Every row gives one point. To make a cloud, some directions were put in groups of two or more. Within a group, all points are equally far from the middle, so they leave a hole (a ring in 2 directions, a hollow ball in 3). The other directions are filled evenly. Then the cloud was stretched, turned, moved and blurred a little. Count the holes, and give their numbers of directions, smallest first.

Cloud (19 x 3)
[[ 52 -47   0]
 [ 41  20  43]
 [-44 -41  59]
 [ 81  15  11]
 [ 60 -54  46]
 [ 73  38  32]
 [ 61  47  32]
 [ -1   1   5]
 [-12  13   7]
 [ 39  46   2]
 [ 30  45 -33]
 [ -6 -60  32]
 [ 30  27 -29]
 [-12  29  67]
 [ -4  57 -15]
 [-39  -5  -3]
 [ 52  42  54]
 [-38  -2  15]
 [ 37  57  21]]
Holes: 0

Cloud (53 x 6)
[[-51 -20  45 -44  26  43]
 [-23  61  26 -68   8  35]
 [ 43   8  90 -32 -18  34]
 [-20  27  44  70  24   0]
 [-31   3  57  27  11  59]
 [ 12  54 -30 -26 -48  19]
 [  6  84  -4  30  27   2]
 [-54  32  76  25 -12 -42]
 [ 30  73  10 -23   6 -61]
 [-74 -42  47   9  -4 -39]
 [-20   7  49  43  21  51]
 [-10  14   8 -29  70  17]
 [ 47 -31 -29  -2  16  34]
 [ 22 -19  36  12 -81  -6]
 [-48  23  60  -6  52 -26]
 [ -6   2  66 -34 -67  27]
 [-42 -39 -12 -28  11 -44]
 [-53 -58  34 -37   1  14]
 [-14 -31 -37 -30  14  10]
 [-40   5   5  80  -4 -40]
 [-14  72 -12  20  45 -25]
 [-23  51 -36   1 -53  -1]
 [-54  17  52  28 -64 -27]
 [ 26  41  95   1 -10   9]
 [ 32 -22  24  22 -79 -16]
 [ -6  84  30 -32  29 -30]
 [-32  24  34 -16  69 -19]
 [-75 -37  40  -3   1 -44]
 [ 20  90  15 -27  24 -27]
 [-17  39  77 -47 -14  44]
 [-53  29  68  -3 -38 -50]
 [ 45 -46 -20  20 -43  -5]
 [ 57  70  20  37  -7 -16]
 [ 64 -21  54   3 -33  44]
 [-43  22  53 -37 -54 -42]
 [ 55  65  31  34  -9   8]
 [ 15 -43 -26 -48   4  -2]
 [ 17 -34 -21 -20   4 -69]
 [-18  25  44  69  25   4]
 [ 39 -34  -6  65   2 -58]
 [-60   4 -28 -38   4   6]
 [-59  -1   3  56 -41 -11]
 [  4  40 -23 -46 -50 -35]
 [ 34 -41 -38  16 -26 -33]
 [  9 -53  67   3  14 -63]
 [ 22 -37 -28  51  -4 -56]
 [ 67 -35  45  41  22  24]
 [ 12  -1  62  25 -64 -49]
 [-20 -44 -24  56 -18 -23]
 [-12 -39  14 -16  28 -73]
 [-55  37 -27 -44 -11  14]
 [-59 -62  38 -24  -7 -10]
 [-34  54 -36 -29 -39 -11]]
Holes: 3 (2, 2, 2)
